Every row gives one point. Each copy is the shape, with its points in the same order, stretched, turned, moved and blurred by noise. Say if it was mirrored as well.

Shape:
[[ 95 -17 -13]
 [ 11  36  11]
 [-11 -35 -35]
 [  7 -22   8]
 [ 89  34 -16]
 [-52 -13  10]
 [-29  14  23]
 [ 15  10 -20]
 [-57  19 -38]]
Copy 1:
[[ 54  22  72]
 [  9  42   3]
 [ 15 -31   4]
 [ -5  -2  21]
 [ 67  56  46]
 [-31 -16 -19]
 [-24  17 -12]
 [ 29  15   8]
 [ 10  -8 -47]]
Copy 1 is: only turned
Copy 2:
[[-78  46  60]
 [ 19   9  -5]
 [-58   2 -35]
 [-36 -13  -1]
 [-26  65  49]
 [  2 -40 -52]
 [ 19 -26 -30]
 [-19  20 -12]
 [ 16   3 -80]]
Copy 2 is: mirrored
Copy 3:
[[ 79  -2   6]
 [  4 -13  35]
 [ -4 -38 -45]
 [ -1   1 -13]
 [ 71 -23  37]
 [-57  -9 -19]
 [-36  -7   7]
 [  9 -26   4]
 [-55 -62  -1]]
Copy 3 is: mirrored
Copy 4, 9 rows:
[[ 42 -76   4]
 [ 24  15 -16]
 [-45 -42 -20]
 [-21 -27   5]
 [ 55 -40 -22]
 [-39  10   7]
 [-14  31  -5]
 [  1 -20 -24]
 [-28  31 -51]]
Copy 4 is: only turned

Shape:
[[  6  32   4 -35]
 [ -1  18  21 -26]
 [-30 -19 -39  23]
 [  6   8  10   5]
 [ 12 -35 -46  16]
 [-31   5  10 -15]
 [ -4 -42 -51 -13]
 [ 12  -4   9 -22]
 [ 19  48 -23 -51]]
Copy 1 (9 x 4):
[[ 16  -2  11 -49]
 [ 16  18  22 -29]
 [-75  15 -20  29]
 [  4   3  12  11]
 [-78 -35   7  24]
 [-14  44   4 -15]
 [-95 -15  14  -8]
 [-10   0  29 -17]
 [  9 -32   2 -76]]
Copy 1 is: only turned
Copy 2:
[[ 28  -1  46 -42]
 [ 25   5  47 -15]
 [-49   2 -24  16]
 [ 21  -5  12   6]
 [-29 -47 -21  11]
 [-10  24  35   1]
 [-51 -41   8  -2]
 [ 18 -20  38  -5]
 [ 25 -17  42 -83]]
Copy 2 is: only turned
